Each row of a before or after table is a point. One or more steps were done to the points. Then noise was added and the rows were shuffled. The steps act on how far a point lies along the listed directions, d1 being the first. Write out the steps. A step turns or swaps two directions, mirrors them in a line or flattens them onto one, adds a multiple of one to another, or multiplies one. Angles are multiples of 10 degrees, from the lower direction toward the higher: turns from -170 to 170, lines from 10 to 170 but not 90. Use the fewest steps. Two steps may share a direction if one is a turn and the other turns, adds or multiplies; they go together, in the order done. Otherwise the lowest direction goes first.

Directions:
(1): [-1.6  4.0]
(2): [4.0 1.6]
Before (13 x 2):
[[-1.3 -3.5]
 [ 0.7  0.0]
 [-1.7 -0.1]
 [-3.1  0.6]
 [-0.8  0.8]
 [ 1.0  0.7]
 [ 1.2 -0.2]
 [-1.8 -2.5]
 [-1.1 -2.1]
 [-1.3 -2.3]
 [ 0.8  0.1]
 [-0.9 -2.2]
 [ 2.4  1.1]]
After (13 x 2):
[[ 2.2  1.0]
 [-7.8 -1.2]
 [ 1.7  1.0]
 [ 3.4  1.0]
 [-6.7 -4.6]
 [ 7.5  2.8]
 [-5.2 -0.2]
 [-8.0 -0.3]
 [-6.2 -0.8]
 [-0.8 -1.4]
 [-4.3 -2.3]
 [ 2.7  1.6]
 [-5.6 -0.6]]
Steps: multiply d1 by -1; multiply d2 by 3

Directions:
(1): [ 2.8  0.8  4.6  0.1 -1.4  4.9]
(2): [ 5.4 -1.7 -0.2 -4.2  1.1 -2.2]
(3): [ 2.3 -0.6 -5.1  1.0 -4.1  2.4]
Before (14 x 6):
[[ 1.0 -2.0 -2.6 -0.5 -0.9 -2.6]
 [-4.0  1.7  1.4  4.5 -0.9  4.3]
 [-6.7  2.7  5.0  2.9  3.2  1.3]
 [-2.7 -0.9 -3.7  1.2 -0.5 -1.8]
 [-2.4  0.1  1.7  1.9  0.3  1.2]
 [ 0.5 -0.7  2.8  1.2 -0.2  1.1]
 [-3.2  0.4 -1.2  2.9 -0.8  0.2]
 [ 7.0 -1.3 -3.4 -2.7 -0.6 -0.4]
 [-1.7  4.5  8.6  5.3 -1.3  5.0]
 [-0.7 -0.2 -4.6  0.9 -0.4 -2.1]
 [-3.2  1.0  0.2  0.5  0.5 -2.2]
 [-4.6  0.5  5.4  5.7 -1.4  7.8]
 [-1.0 -0.9  4.1  1.8  1.3  0.9]
 [-4.8  3.1  5.2  2.8 -0.3  4.5]]
After, 14 rows:
[[-3.7  0.9  0.0  3.5 -1.0  1.4]
 [-6.4  3.9  1.9  6.5 -0.8 -0.1]
 [ 8.6 -1.9 -3.3 -3.8 -0.4 -0.5]
 [-3.0  1.2  1.7  1.0  0.3 -0.8]
 [-8.1  2.9  1.4  4.2 -0.2  2.1]
 [-2.4 -1.0  2.0  2.2  1.6 -0.6]
 [ 0.9  0.1 -1.0  0.9 -0.9  0.9]
 [-3.3  0.2  0.9  2.4  0.1  0.9]
 [-6.3  1.9 -0.6  5.7 -1.3  3.4]
 [-9.2  2.9  3.1  4.2  3.0  0.7]
 [-9.0  0.4  0.2  7.5 -1.3  4.3]
 [-0.5 -1.1  0.9  1.4 -0.1 -0.5]
 [-1.4 -0.2 -0.3  1.5 -1.1  1.2]
 [ 2.4 -1.7 -0.3 -0.8 -1.0 -0.8]]
Steps: flatten d1 and d3 onto the line at 80 degrees; multiply d2 by 1.3

Directions:
(1): [ 0.7  1.0 -0.1  0.6  3.4 -0.2  7.7 -0.6 -2.7  1.3  0.6 -5.4]
(2): [ 0.3  3.6 -3.9  4.1 -0.5 -1.8 -1.3 -0.8  0.3  3.7 -6.8 -0.8]
(3): [-2.2 -0.4  4.6  0.7  3.5 -5.3  2.4  3.3  1.1  0.2 -2.6  4.3]
(4): [-0.8 -4.7 -4.1  1.4 -1.8 -3.5  1.6 -1.0  0.0  5.3  4.1  2.4]
(5): [ 0.9  3.1 -1.2  3.5 -0.5 -2.6  2.3 -5.0  3.6 -5.3  2.4  2.0]
Before:
[[ 1.3  3.3 -1.6  4.0  0.3 -1.1 -1.1 -2.9  1.8 -1.4  0.0 -0.4]
 [-0.8 -7.1 -3.9  4.3 -1.3 -5.3  5.3 -3.4  1.7  3.9  5.6  2.8]
 [-1.1  2.6 -2.2  2.5 -1.6 -1.6  0.5 -1.0  2.3 -2.8  0.1 -0.8]
 [ 1.5  3.1 -5.0 -1.0 -4.1  6.2 -2.6 -4.6  1.9 -2.1  4.3 -2.7]
 [-0.6 -2.4  1.3 -3.3  0.5  2.2  0.4  1.4 -2.1 -0.2 -0.2 -0.4]
 [-0.7  1.8  0.3  4.1  0.7 -1.0 -0.1 -2.5  2.5 -1.4 -2.3  3.8]
 [ 0.5 -2.8  2.8 -5.6  2.9 -0.1  3.1  1.8 -0.5 -3.3  4.5  2.5]
 [ 0.2  0.5  0.3  1.2 -4.6 -3.3 -4.4 -0.3  2.5 -4.3 -1.0  4.6]
 [-1.8 -2.8 -1.2  1.2  0.4 -1.8 -2.7  3.5  0.1  5.0 -3.1  1.3]
 [-0.5  0.2 -1.7  1.6  0.6 -0.3 -3.0 -0.5  2.1 -1.8  0.0  5.1]
 [-2.7 -6.8  0.5 -3.9  0.7  3.0 -1.8  8.7 -5.0 13.6 -2.9 -2.9]]
After, 11 rows:
[[ -0.7   1.0   4.6  -1.1   2.6  -3.6   3.1   4.5  -2.0  -1.8  -4.4   0.0]
 [  1.7  -1.9  -0.7  -5.0   1.6   1.2   2.8   0.1  -1.4  -2.2   4.8  -0.6]
 [ -0.5   0.6   1.4   0.6   2.5   2.5   1.6   1.1  -1.8   1.0  -4.2  -1.5]
 [  2.5   5.3   2.7   3.5   0.4   3.5   1.1  -4.6   3.4 -10.3  -1.5  -1.9]
 [  0.3   2.0   1.4   0.4   1.8   2.1  -3.1   2.3  -0.9   0.8  -3.3  -1.2]
 [ -0.6  -3.2  -1.5  -1.1  -1.0  -0.3   1.4  -1.3  -0.2  -0.1   2.0   2.2]
 [ -2.1   1.6   0.7  -0.6  -0.8   0.3  -1.9   3.8   0.7  -0.9  -2.8  -3.5]
 [ -0.7   0.4  -1.9   3.9   1.4  -3.4   3.8  -1.7   1.9  -0.8   0.0   0.0]
 [ -3.2   0.6   2.4  -1.7  -1.8   0.8  -7.5   4.1   3.7  -0.5  -1.7   5.4]
 [ -1.0   1.2   0.5   0.1   5.5  -0.5   1.0   1.9  -0.3  -0.6  -2.7   1.7]
 [  0.2  -1.2  -7.5   7.6  -3.6  -6.1   5.4  -8.5   5.6   1.3   8.0   5.0]]
Steps: turn d1 and d3 by -100 degrees; multiply d2 by 0.7; turn d4 and d5 by 120 degrees
